Each row of a before or after table is a point. One or more steps were done to the points. Then noise was added and the rows were shuffled. The steps act on columns, c1 being the first. Write out the steps. A step turns or swaps two columns, mirrors them in a line or flattens them onto one, adds a multiple of one to another, or multiplies or shifts one. Angles are multiples of 10 degrees, from the lower column toward the higher: turns from -170 to 170, lines from 10 to 170 but not 90. Use the fewest steps. Two steps may share a column if one is a turn and the other turns, adds or multiplies; they go together, in the order done. Otherwise the lowest column goes first.

Before:
array([[ 0.09,  0.29],
       [-0.25, -0.06],
       [ 0.10,  0.23],
       [ 0.17,  0.20],
       [ 0.32, -0.17],
       [ 0.34, -0.40],
       [-0.21, -0.11],
       [ 0.36,  0.34],
       [ 0.22,  0.11],
       [-0.05,  0.09],
       [ 0.05, -0.34]])
After:
array([[ 0.34, -0.64],
       [ 0.08,  0.47],
       [-0.04,  0.12],
       [ 0.09,  0.37],
       [ 0.35,  0.54],
       [ 0.19,  0.30],
       [ 0.06, -0.55],
       [ 0.31, -0.26],
       [-0.26, -0.09],
       [ 0.23,  0.16],
       [-0.18, -0.19]])
Steps: multiply c2 by 1.6

Before:
array([[-0.11, -0.16, -0.18, -0.32],
       [ 0.31, -0.63,  0.17, -0.06],
       [ 0.36, -0.32, -0.21, -0.04],
       [ 0.65, -0.07,  0.09,  0.03],
       [ 0.18, -0.34, -0.16, -0.13],
       [-0.22, -0.10,  0.09,  0.23],
       [-0.11,  0.06,  0.26,  0.04],
       [ 0.12, -0.43,  0.06, -0.39],
       [-0.24,  0.10, -0.32, -0.05],
       [-0.49, -0.15,  0.36,  0.51],
       [-0.12, -0.52, -0.33,  0.14]])
After:
array([[ 0.70,  0.09, -0.07,  0.02],
       [-0.10,  0.24,  0.08,  0.04],
       [-0.10, -0.32, -0.48,  0.17],
       [-0.49,  0.35, -0.16,  0.50],
       [ 0.12,  0.10, -0.42, -0.35],
       [ 0.31,  0.17, -0.59, -0.05],
       [-0.14, -0.18, -0.16, -0.32],
       [-0.23, -0.34,  0.11, -0.04],
       [ 0.37, -0.21, -0.31, -0.02],
       [-0.22,  0.10, -0.10,  0.21],
       [ 0.22, -0.17, -0.33, -0.12]])
Steps: swap c2 and c3

Before:
array([[-0.07,  0.14,  0.22,  0.20,  0.26, -0.42,  0.17, -0.14],
       [-0.11,  0.23,  0.05,  0.22,  0.19, -0.23,  0.06, -0.05],
       [-0.06, -0.22,  0.05,  0.07, -0.04, -0.01,  0.05, -0.11],
       [-0.22,  0.11,  0.05, -0.06,  0.01, -0.21,  0.14, -0.08],
       [ 0.21, -0.16,  0.10, -0.22, -0.21,  0.01, -0.26,  0.02],
       [ 0.16, -0.17,  0.21, -0.12, -0.01, -0.16, -0.12,  0.24],
       [-0.30,  0.11,  0.02,  0.15, -0.06, -0.10,  0.08,  0.01],
       [ 0.18, -0.05,  0.03,  0.19, -0.06, -0.16,  0.33, -0.09],
       [ 0.03, -0.04,  0.07,  0.00,  0.01,  0.15,  0.19, -0.04],
       [-0.17, -0.05, -0.18, -0.08,  0.04, -0.07, -0.03,  0.00]])
After:
array([[-0.12,  0.10,  0.03, -0.06,  0.39, -0.21, -0.15, -0.19],
       [-0.13, -0.24,  0.05,  0.06,  0.16, -0.01, -0.01, -0.05],
       [ 0.25, -0.24,  0.21, -0.12, -0.33, -0.15,  0.14,  0.12],
       [-0.15,  0.07,  0.22,  0.20,  0.38, -0.41, -0.42, -0.03],
       [-0.03,  0.09,  0.02,  0.16,  0.22, -0.10, -0.03, -0.28],
       [-0.05,  0.22,  0.05,  0.22,  0.10, -0.22, -0.24, -0.09],
       [-0.04,  0.01, -0.19, -0.09, -0.10, -0.07,  0.00, -0.16],
       [-0.04, -0.06,  0.07,  0.01,  0.54,  0.15, -0.20,  0.04],
       [-0.07, -0.06,  0.02,  0.19,  0.94, -0.15, -0.27,  0.18],
       [ 0.04, -0.19,  0.11, -0.21, -0.67,  0.01,  0.47,  0.22]])
Steps: mirror c1 and c8 in the line at 40 degrees; add -0.3 times c3 to c2; multiply c7 by 3; turn c5 and c7 by -110 degrees

Before:
array([[-0.57, -0.01, -0.29,  0.30,  0.12,  0.47, -0.08, -0.21,  0.15],
       [ 0.09, -0.19, -0.06,  0.19, -0.15,  0.32,  0.07, -0.19,  0.19],
       [ 0.10, -0.07, -0.01,  0.10,  0.24, -0.10, -0.35, -0.38,  0.16],
       [-0.32,  0.34, -0.60, -0.40,  0.30,  0.45,  0.13,  0.33,  0.17],
       [ 0.23,  0.15,  0.15, -0.17,  0.38, -0.03, -0.06,  0.23, -0.17],
       [ 0.64,  0.44, -0.17, -0.20,  0.26,  0.13, -0.49,  0.44, -0.03],
       [ 0.12,  0.43, -0.70, -0.49,  0.33,  0.49,  0.07,  0.16, -0.30],
       [ 0.16, -0.29, -0.03,  0.33,  0.12, -0.08, -0.35,  0.01, -0.14],
       [-0.23,  0.34, -0.58,  0.20, -0.14,  0.33,  0.36,  0.08, -0.17],
       [-0.09, -0.13,  0.06,  0.13, -0.36,  0.31, -0.32, -0.15, -0.19],
       [-0.05, -0.40, -0.08,  0.22, -0.33, -0.19, -0.23, -0.14,  0.03],
       [-0.13,  0.56, -0.32, -0.19,  0.12,  0.06,  0.09,  0.08, -0.05]])
After:
array([[ 0.67,  0.44, -0.17, -0.25, -0.06,  0.12, -0.52,  0.46, -0.04],
       [ 0.17, -0.28,  0.02,  0.34,  0.04,  0.13, -0.39, -0.01, -0.09],
       [-0.08, -0.12,  0.06,  0.14, -0.04, -0.47, -0.31, -0.18, -0.23],
       [ 0.02, -0.44, -0.05,  0.26,  0.36, -0.16, -0.19, -0.15,  0.04],
       [-0.16,  0.56, -0.34, -0.16, -0.21,  0.07,  0.13,  0.10, -0.04],
       [ 0.06, -0.22, -0.07,  0.22, -0.11, -0.35,  0.06, -0.23,  0.20],
       [ 0.08, -0.05,  0.02,  0.04, -0.04,  0.27, -0.35, -0.42,  0.13],
       [-0.56,  0.02, -0.27,  0.33, -0.64, -0.20, -0.08, -0.24,  0.13],
       [-0.24,  0.34, -0.57,  0.20, -0.21, -0.34,  0.34,  0.11, -0.16],
       [-0.30,  0.34, -0.56, -0.39, -0.57, -0.08,  0.14,  0.36,  0.12],
       [ 0.15,  0.40, -0.65, -0.53, -0.54, -0.01,  0.10,  0.14, -0.31],
       [ 0.18,  0.15,  0.19, -0.16, -0.16,  0.29, -0.07,  0.20, -0.16]])
Steps: turn c5 and c6 by 130 degrees; add 0.3 times c1 to c5

Before:
array([[ 0.03, -0.03, -0.21, -0.24,  0.11, -0.14,  0.13, -0.11, -0.14,
        -0.42,  0.14, -0.02],
       [ 0.33, -0.36,  0.01,  0.05, -0.54, -0.27,  0.11, -0.49, -0.37,
         0.33, -0.61, -0.41],
       [-0.09, -0.20,  0.04,  0.06, -0.16, -0.03,  0.37, -0.47, -0.21,
         0.28, -0.49, -0.01],
       [ 0.12, -0.57, -0.24,  0.26, -0.54, -0.06, -0.08, -0.36, -0.24,
         0.27, -0.42,  0.12],
       [-0.02,  0.02,  0.07,  0.03,  0.45, -0.15, -0.41, -0.35, -0.17,
        -0.37,  0.20, -0.01],
       [ 0.59,  0.26,  0.04,  0.34, -0.12, -0.07,  0.05, -0.61,  0.02,
        -0.01,  0.43, -0.16],
       [ 0.13,  0.41,  0.01, -0.11,  0.21, -0.43,  0.00, -0.12, -0.30,
        -0.20,  0.11,  0.28],
       [ 0.02, -0.15,  0.27, -0.33,  0.38, -0.31, -0.35, -0.10,  0.09,
        -0.13,  0.54,  0.13],
       [-0.27,  0.09,  0.18,  0.11,  0.03, -0.21, -0.12,  0.01, -0.29,
        -0.34,  0.46,  0.00]])
After:
array([[-0.45, -0.52,  0.07, -0.33, -0.45, -0.25,  0.11, -0.11, -0.61,
        -0.08, -0.64,  0.28],
       [-0.04,  0.16,  0.02,  0.20,  0.47, -0.43, -0.01,  0.14, -0.34,
        -0.05,  0.16, -0.31],
       [ 0.10, -0.07,  0.03, -0.33, -0.24, -0.06,  0.35, -0.25, -0.52,
        -0.05, -0.48,  0.07],
       [-0.60, -0.20,  0.05, -0.09,  0.22, -0.02,  0.00, -0.51, -0.40,
         0.53,  0.39, -0.07],
       [ 0.01,  0.44,  0.28,  0.22, -0.08, -0.32, -0.41, -0.15,  0.00,
        -0.43,  0.52, -0.11],
       [ 0.02,  0.46, -0.01,  0.30,  0.04, -0.17, -0.42, -0.12, -0.32,
         0.23,  0.26, -0.01],
       [-0.03,  0.10, -0.18,  0.49,  0.02, -0.12,  0.10,  0.04, -0.20,
        -0.19,  0.13, -0.02],
       [-0.09, -0.44, -0.18, -0.31, -0.64, -0.03, -0.06, -0.12, -0.41,
         0.19, -0.37, -0.17],
       [ 0.23, -0.05,  0.13,  0.30,  0.09, -0.22, -0.09,  0.18, -0.20,
         0.34,  0.53,  0.12]])
Steps: turn c1 and c12 by -160 degrees; mirror c2 and c5 in the line at 50 degrees; turn c4 and c10 by 110 degrees; multiply c10 by 1.6; turn c8 and c9 by 40 degrees
